Each point is reached from the start by the listed moves, each made once or not at all, plus a little noise. Say if it took an odd or an even number of moves. Then give how often each move was made.

Moves:
(1): [ 0.76  0.23 -2.20]
(2): [-3.46 -1.12 -0.43]
(3): [ 0.58  2.54 -0.08]
Start: [0.68 0.31 0.08]
Points:
[-1.46  1.96 -2.66] => odd (1, 1, 1)
[-2.25  1.68 -0.44] => even (0, 1, 1)
[1.26 2.85 0.03] => odd (0, 0, 1)

Moves:
(1): [-0.51  1.30  0.44 -1.02  1.24  0.01 -0.39  0.57 -1.52  0.40 -0.31 -0.87]
(2): [-1.12 -0.98 -1.13 -1.08  3.31 -0.88 -2.70  0.49 -0.06 -1.52 -1.48  1.16]
(3): [ 0.27  1.78  0.83 -1.45  0.96  1.51  0.63 -0.36  1.99  0.69  3.62 -1.58]
(4): [ 1.69  0.82 -1.36  1.88 -0.59 -0.62  0.01  1.52 -0.91 -1.82  2.70  0.09]
(5): [ 2.02 -0.67  0.11 -0.59  1.09  1.95  0.00 -0.48  1.23 -0.46 -0.91 -1.59]
(6): [ 0.15  0.29 -0.74  1.62 -1.77 -1.91 -0.52  0.92  1.13 -1.06 -0.75 -1.00]
(7): [ 0.88  0.27 -1.22  0.91  0.34  1.45  2.33  0.68  0.11  0.90 -1.55  1.54]
(8): [-1.57  0.66  0.49 -1.50 -0.12  1.34  0.66  1.86 -0.40 -1.23  0.47 -0.65]
(9): [-0.12  0.73  2.62  0.15  0.77  0.14 -0.48  1.07  0.09 -0.41  0.68 -0.38]
Start: [-1.38  0.37  0.73  0.53 -0.40  0.15 -0.88 -0.58 -0.36  0.94  0.21  0.15]
Points:
[ 1.31  4.07  2.76  0.05  2.03  3.34  0.76  1.81  2.47  1.09  1.02 -3.86] => even (1, 0, 1, 0, 1, 1, 1, 0, 1)
[ 0.18  2.91  3.07 -0.59  1.91  3.01 -1.06  3.77 -2.06 -2.64  2.99 -3.06] => odd (1, 0, 0, 1, 1, 0, 0, 1, 1)
[ 0.62  4.06  3.91 -0.87  1.86  2.07 -1.85  1.27  2.61  0.20  2.70 -5.27] => odd (1, 0, 1, 0, 1, 1, 0, 0, 1)
[-0.28  2.53 -2.40  3.41 -2.42  0.40  1.62  4.28 -0.40 -2.29  1.13 -0.03] => even (0, 0, 0, 1, 0, 1, 1, 1, 0)

Moves:
(1): [-1.17  0.58 -1.15  0.78  0.43 -0.98  0.81  0.00  0.62 -0.56  0.06  0.59
  0.72 -0.11  1.37 -0.31 -0.06  0.50  0.07]
(2): [ 1.16 -0.79  0.78 -0.14  0.85  0.09  0.68 -0.95 -0.52  1.53  0.43  0.25
 -0.40  0.37 -1.26  1.12 -2.31  0.80  2.20]
(3): [-1.26 -0.87 -0.61 -0.21 -0.39 -0.01  0.85 -1.06 -0.03  1.46 -0.14 -0.37
  0.80 -0.90 -0.37 -0.84 -0.44  0.18 -1.14]
(4): [-0.56  1.54  1.03 -0.05 -0.18  0.27 -0.55 -0.42  0.58 -0.34 -0.03 -0.24
  0.62  0.49  0.39  0.24  1.24  0.12  0.05]
(5): [-1.01 -0.64 -0.30  0.38 -0.61  0.38 -2.17 -0.26 -0.75 -0.02  0.81  0.36
 -0.88 -0.13 -0.36  0.12  0.35  0.90 -0.54]
(6): [ 0.15 -0.13 -0.56  0.62 -0.90 -0.65  0.03 -0.75  0.09 -0.71  0.10 -0.65
  0.67  1.11  0.75 -0.40 -0.19  0.01  0.20]
(7): [ 0.63  1.19 -0.74  0.06 -1.32  0.05 -0.26  0.71 -0.53  0.27 -0.15  0.45
  1.75  0.21  0.12 -0.53  0.60 -0.30 -0.20]
(8): [ 0.94 -0.16  0.73 -0.41  0.45  0.23 -0.28 -0.29  0.02 -0.47  0.30  0.55
  0.23 -0.63 -0.59  0.17 -2.08 -0.06  1.10]
(9): [-0.55  1.10  1.77 -0.35 -2.51  0.53  0.26 -1.82  1.86  0.28  1.12  0.99
 -0.89 -0.45 -0.56 -0.21 -2.07  0.48 -0.54]
(10): [ 0.29  0.68  0.75  1.32  0.20 -0.25  0.21 -1.16  0.06  0.05  0.71 -0.65
  1.21  0.69 -0.29  1.01  0.94 -1.30  0.61]
(11): [-0.63  0.11 -0.98  0.39  0.89 -1.12 -1.12  0.91  0.76  0.78  0.57 -0.10
  0.42  0.34  1.45 -0.07  0.20 -0.34  0.33]
(12): [-0.02 -0.02  0.97  0.78 -0.25  0.91  0.41 -0.47 -0.53  0.87 -1.28  0.32
 -0.39 -0.10 -0.74 -1.08 -0.89 -0.75  0.33]
(13): [ 1.12 -0.62  1.17  0.05 -0.25  0.77 -0.84  1.19  0.63  0.22  0.88  1.13
  2.58  1.95 -0.17  0.93  2.05  0.39  0.24]
(14): [-1.73  0.17 -1.06 -0.75 -0.16  0.14 -0.64  0.46 -0.35 -0.55  0.38  0.22
 -0.97  0.26 -1.14 -0.33  0.65 -0.58  0.02]
(15): [-1.27 -0.67 -0.21 -0.04 -1.27 -1.37  0.81 -1.42 -0.61  1.00 -0.53  0.46
 -0.01 -1.15 -0.42 -1.61  1.47  0.99 -0.86]
(16): [ 0.35  1.80  2.14  0.27  0.51 -0.95 -0.37  0.15 -0.65  0.33 -0.15  0.96
 -0.09  1.01  1.35 -0.01 -1.19 -0.79 -0.24]
(17): [ 0.41 -0.89 -0.26  0.24  0.20  0.27  0.13  0.54  0.19  0.37 -0.70 -0.72
  0.78 -0.61 -2.03  0.53  0.59  1.68 -0.80]
(18): [ 0.43  0.19  1.09 -0.46 -0.87  0.20 -0.60 -0.12  0.04  0.08 -0.96  0.44
  0.33  0.57  0.82  1.57  0.21 -0.09  0.22]
Start: [-0.41  0.37  0.03  0.11 -0.74 -0.45 -1.81  0.77 -0.72  0.14  0.42  1.87
  0.77  0.02  0.09 -1.02 -0.27  0.68 -0.94]
Points:
[-1.99 -0.24  2.82 -0.18 -2.90 -0.24 -2.75 -1.57 -0.26  1.84  0.24  2.66
  6.37  0.73 -3.63  0.74  4.34  1.85 -1.43] => odd (0, 0, 1, 1, 0, 0, 0, 1, 0, 1, 0, 0, 1, 1, 1, 0, 1, 1)
[-0.35  2.64  2.32  2.49 -2.27 -2.25 -5.02 -1.72 -1.54  3.96  0.90  1.60
  6.02  3.14  0.65  1.59 -0.24  1.47 -0.16] => odd (0, 1, 1, 1, 1, 1, 1, 0, 0, 1, 1, 0, 0, 0, 0, 1, 1, 1)
[-2.33  3.14  6.40  0.30 -3.83 -1.58  0.28 -5.57  0.06  4.31 -0.87  5.67
  1.78 -0.84 -0.18 -1.91 -6.53  2.04  0.27] => even (1, 1, 1, 1, 0, 0, 0, 1, 1, 0, 0, 1, 0, 0, 1, 1, 0, 1)
[-1.58  2.68  1.44  0.96 -2.44 -0.07 -4.85  1.57 -2.61  0.46 -1.45  5.13
  2.30  0.60 -1.10 -0.84 -2.05  1.24 -0.95] => odd (1, 0, 0, 0, 1, 0, 1, 1, 0, 0, 0, 1, 0, 1, 0, 1, 1, 1)
[-3.78  1.62  3.37 -0.61 -4.26 -0.45 -6.31  0.13  0.81  2.73  2.91  5.39
  2.13  2.64  1.30  0.07 -0.57  0.69 -2.46] => even (0, 0, 1, 0, 1, 0, 0, 0, 1, 0, 1, 0, 1, 1, 0, 1, 0, 1)
[-4.14 -0.29  0.38  1.56 -5.55 -1.78 -3.61 -2.23  0.42  5.05  2.94  4.89
  6.41  0.97 -2.72  0.11  2.03  4.10 -1.14] => odd (1, 1, 1, 0, 1, 0, 1, 0, 1, 1, 1, 0, 1, 1, 1, 0, 1, 1)
[ 1.84  0.99  2.82  0.22 -2.52 -1.47 -2.57  1.78 -1.76  1.79  0.10  4.69
  6.16  0.95 -1.60 -1.54  1.05  2.50 -1.71] => even (0, 0, 0, 0, 0, 0, 1, 1, 0, 0, 0, 0, 1, 0, 1, 1, 1, 0)
[-3.99  1.78 -1.74  1.23 -0.17 -2.40 -1.88  0.29  1.31  1.48  0.85  1.71
  3.29 -0.23  2.86 -2.24  0.69  0.95 -1.59] => even (1, 0, 1, 1, 0, 0, 0, 0, 0, 0, 1, 0, 0, 0, 0, 0, 0, 0)
[-1.85  3.67  2.10  2.67 -2.23 -2.84 -3.62 -1.33 -1.81  0.91  0.71  3.75
  5.23 -0.32 -0.38 -1.50  1.54  2.43 -1.91] => odd (1, 0, 0, 1, 1, 0, 1, 1, 0, 1, 0, 0, 0, 0, 1, 1, 1, 0)
